Rows are points. Before rounding, the points of a table are all equally far from one centre. They may lie mostly on one side of it. Where is the centre, to within rounding?

Points (6 x 3):
[[ 1.06 -0.02  1.08]
 [-0.15  0.07  1.02]
 [ 2.05 -1.28  0.93]
 [-2.54  1.29  3.08]
 [ 2.09  1.00  2.23]
 [ 0.09  0.06  1.01]]
Centre: [ 0.07 -2.35  5.48]

Points:
[[-2.54  0.14 -0.15  1.25 -2.56 -0.57]
 [-3.28 -1.69  0.10 -0.94 -1.74 -1.48]
 [-4.43  0.40  0.01  0.23 -0.41 -0.14]
 [-3.17 -0.22  2.95  1.09 -1.22 -3.30]
 [-3.26 -1.44  0.21  1.35 -1.41 -2.00]
 [-3.40 -2.51  1.50 -1.18  0.49 -1.74]
 [-3.53 -1.25 -0.36 -1.55  1.52 -2.78]
 [-4.11 -0.12  0.32  0.98 -1.42 -2.13]
 [-3.32 -2.36  1.04  1.09  0.14 -1.31]
 [-1.43 -2.13  0.44  0.87  0.02 -4.21]]
Centre: [-0.92  0.57  1.13 -0.35  0.37 -1.57]

Points:
[[-2.63  1.40  1.51  2.09 -1.70 -0.19  0.10 -2.71 -2.13]
 [-2.77  3.60 -0.90  0.94 -2.14 -1.26  2.37 -1.26  0.35]
 [-3.69  3.43 -1.91  0.10 -1.78  0.16  2.16 -2.58 -0.84]
 [-2.12  3.21 -1.74  1.47 -2.38 -0.20 -1.29 -0.79 -3.31]
 [-2.88 -0.22  0.68  0.15 -2.90 -0.68 -0.79 -0.53 -1.10]
 [-2.23  2.08 -2.41  2.51 -1.77 -1.25  1.36 -1.62 -0.71]
 [-4.34  2.50 -1.83  1.68 -1.54 -1.42  0.58 -0.04 -1.68]
 [-2.69  1.70 -1.98 -1.06 -1.56 -2.02  1.70 -1.68 -0.14]
 [-3.75  0.40 -0.97  0.22 -2.83 -1.39  0.93 -0.57 -1.15]
 [-1.90  1.89 -0.40  0.78 -1.35 -1.95  2.27 -1.87 -3.56]
 [-2.86  1.13 -2.94  1.83 -1.69 -0.27  2.02 -1.69 -0.36]
 [-5.01  0.50 -0.61  1.38 -0.14 -0.79  0.05 -1.04 -1.08]
 [-3.24  1.10 -2.33  2.26 -1.35 -0.61  2.60 -0.74 -2.30]
 [-3.87  1.59 -2.65  0.23 -2.37 -0.67  0.99 -1.17 -2.42]
 [-2.77  0.92 -0.85  0.91 -2.70  0.87 -0.94 -1.60 -3.66]]
Centre: [-1.49  1.94 -0.42  0.10 -0.18  0.92  0.78 -0.15 -1.32]

Points (17 x 14):
[[ 1.22 -0.30  3.04  2.73 -0.92 -0.29 -3.04 -0.61 -0.18  1.07 -0.05  2.07
  -0.79 -0.02]
 [ 1.03  0.84  1.04  2.80 -0.63 -3.53 -3.20  0.05 -1.67  1.48  0.26  2.02
   0.09 -0.37]
 [ 2.45  0.85  2.51  2.37  0.46 -3.06 -2.77  1.35 -0.66  0.44 -0.74  2.04
  -0.84 -0.63]
 [ 2.52  1.47  2.38  1.55 -0.22 -3.23 -3.45 -0.26 -0.99  1.25 -0.36  1.73
  -0.87 -2.62]
 [ 2.59  1.00  2.16  2.94  0.48 -2.23 -4.10 -0.36 -2.74  0.45 -1.48  2.26
  -0.81 -0.97]
 [ 2.57  1.77  1.56  2.18 -0.63 -2.97 -3.54 -1.57 -2.71  0.78 -0.05  2.09
  -1.62 -1.51]
 [ 3.45  2.22  0.19  1.33  0.60 -2.45 -3.20 -0.58 -0.90  2.95 -0.15  3.28
  -0.16 -0.86]
 [ 4.14  0.96  2.19  3.17 -0.89 -1.84 -2.05  0.16 -1.77  0.95  0.52  1.71
  -0.29  0.07]
 [ 2.48 -0.33  2.55  3.14  1.12 -3.00 -3.14 -0.47 -0.88  2.28 -0.23  0.83
  -0.05 -1.58]
 [ 3.28  0.51  1.98  2.24  0.02 -2.01 -2.83  0.48 -1.76  2.40  0.25  2.96
   0.13 -1.93]
 [ 3.25  0.56  3.01  2.71  1.07 -2.06 -3.38  0.59 -3.10  1.93  0.41  2.07
  -1.10 -0.13]
 [ 3.04  0.37  0.64  1.11  0.08 -1.31 -4.45 -1.57 -0.27  2.37  1.32  1.73
  -0.85 -2.66]
 [ 1.42  1.70  1.59  1.31 -0.07 -3.53 -4.32 -0.42 -1.10  1.84  0.00  1.85
   0.12 -1.59]
 [ 3.52  1.92  1.94  2.82  1.16 -2.94 -3.82 -0.34 -1.19  0.46  0.91  0.79
  -0.68 -0.25]
 [ 2.22  0.11  3.18  2.90  0.59 -2.87 -3.08 -0.07 -1.95  1.43  0.15  2.08
  -1.11 -0.22]
 [ 1.99  2.63  1.48  1.33 -1.39 -2.78 -2.01 -1.15 -2.61  1.21  0.67  2.19
  -0.89 -1.73]
 [ 1.86  1.03  2.25  2.70 -1.03 -1.76 -2.79  0.20 -2.39  2.25 -0.15  3.03
  -0.45 -1.14]]
Centre: [ 2.00  0.68  0.55  0.44  0.80 -0.58 -2.14 -0.39 -1.85  1.52 -0.48  0.12
 -0.90 -0.32]

Points:
[[-0.27  0.87 -0.83  1.02  4.44 -1.83  0.06 -0.30 -4.21  0.75  0.05  4.95
  -1.02  1.39  0.56  0.28 -0.38  0.34 -0.61  1.15]
 [-0.26 -0.81  0.99  3.41  3.55  0.01  0.46 -1.95 -1.34 -1.17 -0.20  0.12
  -2.34 -2.44  2.14  0.62 -0.14 -1.32 -1.52  1.18]
 [-0.95  1.19 -1.21  0.95  3.19 -1.69  0.46 -1.71 -1.97  0.26 -0.30  4.79
   0.35  1.37  2.82  1.78 -1.39 -2.90  0.54  2.77]
 [-1.70 -0.40  0.32 -1.37  3.22 -1.39 -0.98 -1.82 -3.88  0.36 -0.40  3.03
  -1.07 -0.95  0.10  1.67 -1.23 -1.30 -2.33  1.50]
 [ 1.51  4.88 -1.53  2.07  2.89 -0.75  1.12  0.88 -1.85  2.02  0.09  1.06
  -2.31  0.05 -0.13  0.86  0.50 -0.71 -0.91  3.27]
 [ 1.99  0.34  0.45  2.74  6.20 -1.67  1.86 -0.69 -1.83  1.29 -0.35  1.25
   0.78 -0.68  2.85  0.93 -0.78 -2.36 -2.09  1.14]
 [ 0.32  2.80 -2.13 -1.24  3.75  0.92  2.30 -2.01 -5.22  2.47  0.43  1.01
  -1.46  0.60  0.65  1.35  1.44 -2.97 -0.96  1.60]
 [-1.22  2.75 -1.01  0.72  5.07 -0.19  1.52 -0.14 -2.70  0.91 -1.12  1.58
  -1.40  1.06  0.29  2.06 -3.00 -0.86 -2.98  1.05]
 [-1.56  0.64 -0.54  3.98  4.39  0.16  0.59  0.72 -2.24  1.26 -0.58  1.32
  -1.90  2.47  0.34  1.15  0.08 -1.96 -1.25  1.59]
 [ 1.09 -1.48 -0.23  2.26  5.05 -0.59  0.45 -2.98 -1.64  2.36  0.36  2.18
  -0.32 -2.35  2.56  1.57  2.10  0.95 -1.97 -1.98]
 [ 1.59 -0.14 -1.43  1.47  4.50 -0.35 -0.36 -1.41 -4.65  1.28 -0.75  3.49
  -0.55  1.30 -0.25  3.03  1.43  0.46 -0.36  1.30]
 [-1.00  0.42  0.89  2.17  4.18 -3.71  1.34 -0.32 -4.11 -0.05  0.14  3.16
  -0.80 -1.33  0.77  1.17  0.53 -1.66 -0.88  1.98]
 [ 2.64 -0.19 -2.34 -0.09  4.41  0.37  1.60 -1.06 -2.84  1.69 -0.55  3.23
   1.16 -1.71  0.12  1.91  0.77  0.29 -2.28 -0.09]
 [ 2.13  1.09 -1.63  3.45  3.90 -2.25  2.88 -0.09 -1.89  1.34 -0.94  1.48
  -1.80  0.06  0.97  1.73 -3.11 -0.61 -0.78  0.54]
 [-0.64  1.65  0.36  4.46  4.41 -1.02  0.54 -0.50 -3.77  1.43 -2.40  1.76
  -0.89 -0.82 -0.36 -0.26  0.46 -0.40 -1.64 -0.14]
 [-0.96 -1.66 -1.22  3.61  1.27 -1.83 -0.22 -1.03 -3.39  1.38 -1.59  2.19
  -2.21  0.30  0.81  0.72  0.71 -0.03 -0.21 -0.91]
 [ 0.71  1.79  0.04  3.27  1.28  1.29  2.41  1.20 -2.93  2.11  1.50  2.24
  -1.32  0.35  1.15 -0.49 -0.17 -0.73 -1.86 -2.64]
 [ 0.33  1.37  0.57  2.12  5.60 -0.02  0.41 -0.81 -3.96  0.09 -1.63  0.69
  -0.64  2.49  2.87  0.99 -1.04 -0.48 -1.40 -0.68]
 [ 2.57  0.27 -1.30 -1.13  3.50  0.19  2.60 -1.12 -0.11  2.03  2.24  2.09
  -0.88  0.02  0.57  1.51  1.36 -0.63 -3.80 -0.26]
 [-1.99  1.83 -1.39  1.75  3.79  0.12  0.83 -1.44 -0.69  0.62 -1.51  4.92
   1.67 -0.21  1.61  0.19  0.66 -3.47 -1.18 -1.22]
 [ 1.05  0.59  0.59  0.64  6.25  1.34  2.86 -0.20  0.03  0.99 -0.26  3.13
  -0.57 -0.57  1.24  1.44  0.62 -1.09 -2.20 -0.75]
 [-0.49 -0.37 -1.29  1.97  4.27  0.89  0.57 -2.77 -2.32  2.21  0.71  1.72
   0.47 -2.09  0.68  1.65  1.33 -1.78 -2.94  3.36]
 [-0.33 -0.87 -1.55  1.18  3.59 -1.69 -1.70 -1.13 -0.97  1.60 -1.39  3.40
  -0.32  0.41  0.01  2.30 -1.48 -2.67 -2.48  1.27]]
Centre: [-0.12  2.04 -0.36  1.10  2.73 -0.79  0.48 -2.01 -1.43  1.64  1.11  0.90
 -0.02 -0.29  0.69  1.88  0.09 -1.06  0.28 -0.64]

Points (29 x 24):
[[-4.52  0.96 -1.28  3.95  0.51 -0.85 -0.20 -0.24  0.54  1.24 -1.04  1.08
   0.44 -4.52  1.21  1.60  0.95  0.73  2.36  0.05  0.63 -0.62  0.41 -2.29]
 [-3.67 -0.11 -0.66  2.28  1.64 -0.38 -0.20 -1.34 -1.67  4.07 -3.01  2.53
  -2.62 -5.02  1.75  0.11 -0.69 -0.25  1.46  1.83  0.98  1.41 -0.18 -0.69]
 [-1.76  1.65 -2.63  3.70 -0.69 -1.44  1.50  1.21 -2.78  2.88 -2.65  0.47
   0.86 -4.41  2.44  0.89 -1.09 -0.87  2.17 -0.02 -0.55  0.58  0.21  0.45]
 [-2.86 -1.52 -0.50  3.32  1.15 -1.37  1.15  0.72  0.97  2.29 -0.61  0.16
  -0.86 -1.90  1.59  3.53 -1.08 -0.47  2.03 -0.44 -0.66 -1.99 -3.12 -0.67]
 [-3.58  1.01 -1.10  3.21 -0.19 -2.19  1.94 -2.63  0.32  2.20  0.00  2.87
   0.15 -2.59  2.08 -0.99  0.25 -0.02  3.02  2.68  0.28 -0.91  1.83  2.14]
 [-4.22  1.00 -1.92  2.47 -2.67 -0.71 -0.12  0.26 -0.68  1.81 -2.53  1.80
  -0.07 -4.71  0.62 -0.75 -0.37 -2.51  2.96  1.53 -1.16 -0.65 -0.97  1.88]
 [-5.47  2.84 -2.05  3.03 -1.06 -1.01 -0.06  1.15  0.27  1.76 -1.53  0.50
   0.29 -3.28  0.90  1.83 -0.87 -0.97  0.70  1.34 -0.04 -0.90  2.43 -0.83]
 [-2.68 -0.71  0.66  3.36  0.78 -0.09  2.50 -1.67 -2.18  2.24  0.78  0.77
   1.78 -1.57 -0.12  1.79 -0.43 -3.53  4.37 -0.23 -0.27 -1.03  0.10 -0.30]
 [-3.05  1.75 -1.49  2.78  0.47  0.00  0.97 -0.90  0.87  3.60 -2.15  2.07
  -1.81 -4.00  2.24  2.39 -1.29 -0.79  2.47 -0.03 -1.58 -1.81 -0.52 -1.33]
 [-0.71  0.38 -1.33  2.47 -0.35 -3.94  0.79 -0.89  0.17  1.99 -1.07  0.00
  -0.55 -2.71 -0.12  2.36  0.39  2.35  4.43  0.89 -0.15 -0.28  1.34  1.88]
 [-4.46  0.59 -1.38  0.18  1.71 -1.03  0.38  1.66  0.40 -0.53  0.83 -0.97
  -0.80 -1.66  0.90  2.44 -0.76 -1.69  2.98  3.81 -2.07  0.93 -0.40 -0.29]
 [-1.68  2.53 -1.25  1.28 -0.89 -1.18  1.95 -0.30 -2.19  3.09 -2.12  0.18
  -0.95 -4.07  2.01  0.70  0.21 -0.67  4.12  0.15 -2.64  2.24 -0.64 -1.30]
 [-3.71 -0.50 -2.54  2.47  3.71 -1.01  1.93  0.89  0.05  2.71 -1.39  0.45
   1.27 -2.68  1.52  1.68 -0.73  0.70  4.96  2.82 -0.95 -1.67 -0.89  0.65]
 [-2.74  2.78 -1.51  1.68 -1.58  0.03 -0.82  0.00 -0.59  0.17 -2.33 -0.17
  -2.07 -1.82 -1.96  2.23  0.59 -0.83  2.00  0.94  0.56  2.65 -2.00  1.47]
 [-1.35  0.23 -0.21  2.23 -0.85 -2.29  1.33 -1.28 -2.81  2.97 -1.97  0.45
  -2.13 -3.95  1.19  1.66  0.41 -1.37 -0.47  2.88  1.67  2.49  0.89  1.65]
 [-3.07 -0.70 -2.96  1.14  0.08 -0.15  1.19  0.44  0.20  0.81  0.40  1.91
  -1.75 -3.27  0.96  1.86 -1.91 -1.43  3.38  2.33  1.00 -0.47 -2.10  0.65]
 [-2.80 -0.21 -2.59  1.48 -0.18 -1.39  1.56  0.96 -2.67  1.87 -3.39  3.33
  -0.89 -1.52 -0.34  1.50 -1.70 -1.39  2.24  3.16  0.16 -1.31 -1.06 -1.04]
 [-1.90  0.82 -2.92  2.15  0.49 -2.39  0.24  0.32 -0.15  4.18 -1.33 -0.39
  -1.83 -1.11  3.24  1.72 -1.30  0.71  0.95  2.27 -0.72 -1.57 -0.55  1.56]
 [-1.72 -0.16  0.16  0.77  0.92 -3.71  0.52 -0.16 -0.41  1.15  0.41  3.07
  -0.49 -4.63  1.83 -0.23 -2.29 -1.54  2.56  3.04 -0.99 -0.05 -0.50  1.34]
 [-2.68 -0.22 -1.61  2.08 -1.46 -2.46 -0.88  1.45 -0.83  4.08  0.32  3.42
   0.24 -2.45  0.87  0.29 -1.24 -1.59  1.89  2.65 -1.93 -0.61 -1.53  1.69]
 [-3.03 -0.64 -0.90  1.77  0.57 -1.89  1.92 -1.73 -0.15  3.00 -1.53  3.51
  -1.60 -4.74  0.40 -0.22  1.66  0.75  2.55  4.22 -0.35 -0.10 -1.38  2.37]
 [-2.78  1.85 -2.99  1.61  1.09 -1.20 -0.53 -1.66 -0.87  3.40 -0.37  2.31
  -0.93 -2.42  1.36  2.20  0.17 -1.24  2.09  4.73  0.65  0.85  0.43 -0.03]
 [-5.09 -0.32 -2.47  0.35 -0.93  0.67  0.65 -0.01 -0.19  1.93 -2.11  1.01
  -1.38 -2.02  3.19 -0.93 -1.70 -0.02  1.90  0.65 -2.18  0.40 -1.61 -1.93]
 [-3.46 -2.53 -2.02  2.63  1.09 -0.44 -0.06 -1.26 -0.66  2.77 -3.87  0.58
  -0.24 -3.65 -1.19  3.64 -0.54 -0.31  1.21  2.60  0.45 -1.44 -1.51 -0.99]
 [-3.47  0.76 -0.24  3.87  0.48 -1.59  1.14  0.04  0.43  3.15 -2.41  1.54
  -2.83 -4.80 -0.24  0.65  0.89 -0.89  3.44  0.61 -0.41  1.34  0.23 -0.33]
 [-2.52  2.44 -0.73  2.14 -2.71 -1.77 -0.94 -0.61 -1.39  2.81  0.32 -0.23
   2.06 -3.46  1.99  1.13  0.17 -1.42  2.76  1.53 -2.35  0.41 -0.59 -1.00]
 [-2.31  2.05 -1.28  3.39  0.18 -0.69  1.10  0.14  0.10  3.11 -0.12  0.24
  -0.96 -5.25  0.19  0.23 -1.59  0.45  1.18  3.05  0.21  1.57 -0.45 -1.29]
 [-3.33  3.06 -2.43  0.58 -1.25 -2.60 -0.92 -0.03 -2.40  3.81 -1.26  1.41
  -0.30 -2.99  1.37  1.29  0.11 -1.63  3.72 -0.09  0.40  0.31  0.05  0.06]
 [-4.42  0.45 -1.49  0.29  0.42 -1.19 -0.64 -1.35 -0.54  4.17 -2.30  0.99
  -3.03 -4.75  1.10  3.31  0.88 -1.94  1.54  1.76 -2.03  0.80  0.76 -0.37]]
Centre: [-3.02  0.22  0.67 -0.02  0.62 -0.13  1.19 -0.38 -0.43  2.36 -1.90  0.80
  1.16 -1.84  0.33  1.40 -0.12  0.06  1.21  1.07 -0.69  0.59 -0.06  1.38]

Points:
[[-0.94 -0.98 -0.11 -0.49 -1.90  0.15  2.31  0.93 -0.22 -1.19 -2.68  0.18
   1.33 -1.03 -1.30 -3.88 -3.35 -0.99  0.06 -2.19 -1.86  1.41  4.74 -1.17]
 [ 0.29 -1.60  1.60  2.06 -3.69 -0.51 -0.59  0.43  0.39  1.99 -2.84 -0.32
  -0.62 -1.20 -0.71 -0.32 -1.64  0.16 -0.13 -0.82 -2.78  2.34  1.08  1.25]
 [ 0.00 -0.95  1.04 -0.82 -0.74  1.08 -1.16  0.75 -2.54  0.68  0.19  0.59
  -1.24 -2.00 -1.29 -2.88 -5.72 -1.47  2.22 -0.90 -1.74  3.24  3.32  1.02]
 [ 1.07 -0.21 -0.43 -1.65 -0.05  0.26 -0.78  0.56 -0.65  0.33 -2.05 -3.07
   2.21 -2.80 -0.99 -1.81 -3.93  0.14  0.32 -1.19 -2.18  0.67  4.00  1.56]
 [ 3.06 -0.15  1.10 -1.13 -1.71 -1.28 -2.31 -1.31 -0.76 -0.94 -3.49 -2.08
   0.32 -1.40 -1.94 -2.72 -2.54 -2.73  1.32  1.11 -2.55  2.18  2.81  2.08]
 [ 0.53  1.47  2.11 -2.39 -3.42  1.24 -0.99 -1.03 -2.57  1.16 -1.76 -1.56
   0.73 -2.01 -0.82 -2.51 -1.94 -2.01  0.22  0.19 -2.56  1.64  3.11  2.71]
 [-0.34 -0.40 -1.52  0.07 -2.79  0.44 -1.27 -0.92 -1.60  0.30 -2.39  0.14
  -0.88 -0.82 -2.44 -3.31 -4.22 -3.36  0.92  0.37 -3.04  1.96  3.09  2.69]
 [-0.05  1.09  0.05 -0.41 -2.61  1.49 -2.55  1.68 -0.84  0.53 -2.46 -1.20
  -1.43 -0.84 -2.60 -1.47 -4.05 -3.77 -0.58 -0.03 -1.45  0.79  2.53  1.20]
 [-0.21  0.48  2.19  2.02  0.77 -2.62  0.06  1.54 -0.64  1.71 -3.77 -1.83
   1.35 -0.66 -2.09 -1.52 -2.25 -0.21  0.24 -2.34 -2.12  1.54  4.67  3.28]
 [ 1.62 -0.02  2.23 -0.95 -1.25  1.81  0.34 -1.06 -2.64  0.63 -1.20 -1.60
  -0.77 -1.85 -2.39 -4.79 -2.52 -0.99 -0.07 -0.60 -3.19  1.50  2.79  1.80]
 [ 0.10 -1.59  1.09  0.75 -2.27  0.90 -2.26  0.19 -3.32  0.05 -1.10  0.05
   1.68 -1.29 -1.47 -2.74 -2.50 -1.44  2.88  0.71 -4.03  1.26  3.59  2.40]
 [-1.62  1.28 -0.47 -0.40 -1.84  2.10 -0.82 -2.25 -1.48 -0.54 -2.02  1.37
   0.65 -1.76 -2.21 -1.46 -3.46 -2.21  0.89 -1.19 -2.47  2.19  2.39  3.18]
 [-0.77 -0.85  0.99 -1.96 -2.15  0.74  1.63  0.77  0.23 -0.87 -2.13 -2.63
  -1.24 -3.47 -0.12 -0.55 -3.40 -3.15  1.34  1.31 -1.79  2.93  2.86  1.54]
 [ 0.24  0.96  1.02 -1.20 -3.68 -0.86 -0.24  0.11 -0.90 -0.85 -1.67 -1.92
  -0.38 -0.78 -2.42 -3.75 -3.40 -1.47 -0.11  0.08 -3.86  0.32  3.58  3.08]
 [ 0.87 -0.41  1.88  1.09 -1.49  1.34 -1.60 -1.79 -0.17  0.60 -3.12 -1.06
   0.77 -3.52 -1.64 -3.62 -2.28 -2.17  1.81 -0.04 -1.58  0.49  4.32  1.24]
 [ 1.44 -0.01  1.02  0.19 -0.45 -1.59 -0.74 -0.75 -2.55 -0.85 -0.99  2.02
   0.67 -2.96 -0.49 -2.29 -1.49 -1.18  0.98  0.45 -3.98  3.26  3.89  0.43]
 [-0.05  0.48  0.86 -0.34 -3.66 -1.13 -2.74  1.00 -1.27 -0.74 -2.68  1.05
  -0.48 -1.23 -2.75 -2.01 -2.36 -2.80  1.28  0.35 -3.28  1.80  4.21  1.91]
 [-0.42  1.28  2.38 -0.62 -2.00  0.46 -2.34 -1.64 -0.49 -1.04 -2.89 -0.47
  -0.84 -1.36 -3.23 -3.02 -3.18 -3.08  0.11 -0.97 -1.81  0.13  1.71  0.73]
 [-0.28  1.62 -1.39  1.29 -0.25 -0.22 -0.48  0.59  0.36  0.21 -2.83  0.41
   0.73 -2.90 -1.65 -1.61 -3.04 -2.00  2.55  0.38 -4.29  1.41  2.29  1.06]
 [-1.87  0.98  3.52 -0.72 -3.46  0.10 -1.82 -0.93 -0.50 -0.06 -2.92 -1.50
   1.09 -0.37 -2.71 -2.65 -2.99 -2.02  1.88  0.50 -1.10  2.40  4.72  0.95]
 [-0.65 -0.37  0.06 -1.17 -3.44 -0.37 -0.55  0.23  0.00  1.62 -2.71  0.27
  -1.69 -0.81 -0.65 -1.03 -2.01 -1.42  1.68  2.57 -2.45  3.40  3.18 -2.11]
 [-0.72 -0.59  0.39  1.13 -0.27 -0.79 -0.12 -0.51 -0.27  0.64 -3.41  0.43
  -0.61 -2.12 -0.93 -2.89 -2.53 -2.89 -0.48 -1.72 -3.80  2.40  3.53  0.98]
 [ 2.59  1.69  0.28  0.62 -1.21 -0.04 -2.92 -0.11 -1.21  0.25 -2.31  0.96
  -0.36 -0.22 -2.64 -1.82 -3.24  1.30  0.95 -1.04 -3.46  1.70  2.43  2.03]
 [ 1.86 -0.96  1.41  0.32 -1.38 -0.38 -1.39 -0.42 -1.53  0.15 -2.00 -1.48
  -0.49 -3.38 -2.22 -2.84 -3.84  0.49  1.40 -1.07 -2.64  1.60  4.27  2.46]
 [-0.06  1.03  0.14  0.32 -2.32 -0.83  1.43  0.07  0.18 -0.14 -4.01 -0.47
  -1.33 -1.12 -3.46 -2.10 -4.40 -1.48  1.46  0.21 -2.90  2.01  5.09  1.25]
 [ 0.66  0.14  0.17 -0.73 -0.12  1.45 -0.06  0.46 -0.74  0.86 -1.90  0.33
  -2.36  0.15 -1.98 -3.02 -3.63 -1.11 -0.44 -0.07 -5.09 -0.28  2.41  1.59]
 [ 0.11 -1.44  0.09  0.85 -2.32  0.26  1.27  0.74  0.08  1.84 -3.15 -0.07
  -1.43 -1.92 -1.27 -1.76 -2.61 -1.69  0.20 -0.58 -3.56  1.04  4.72  0.00]
 [ 0.16 -0.29  1.02  1.87 -2.79  2.02  0.68 -1.78 -1.96  1.05 -2.04  0.29
   1.14 -2.44 -1.59 -1.89 -2.87 -2.67  1.24 -0.55 -2.00  2.89  2.76  1.20]
 [ 0.91 -0.40  3.40 -1.30 -2.10  0.09 -0.63  1.83 -2.39  1.81 -3.21 -1.03
  -0.36 -3.52 -0.23 -3.20 -1.93 -1.47  0.12  2.44 -1.37  0.31  2.90  0.90]]
Centre: [-0.41  0.18  0.32 -0.01 -0.01 -0.53  0.46  0.43 -1.21 -0.57 -1.20 -0.42
 -0.87  0.71 -0.64 -1.83 -0.57 -0.48  1.84  0.71  0.96  0.86  2.50  1.90]
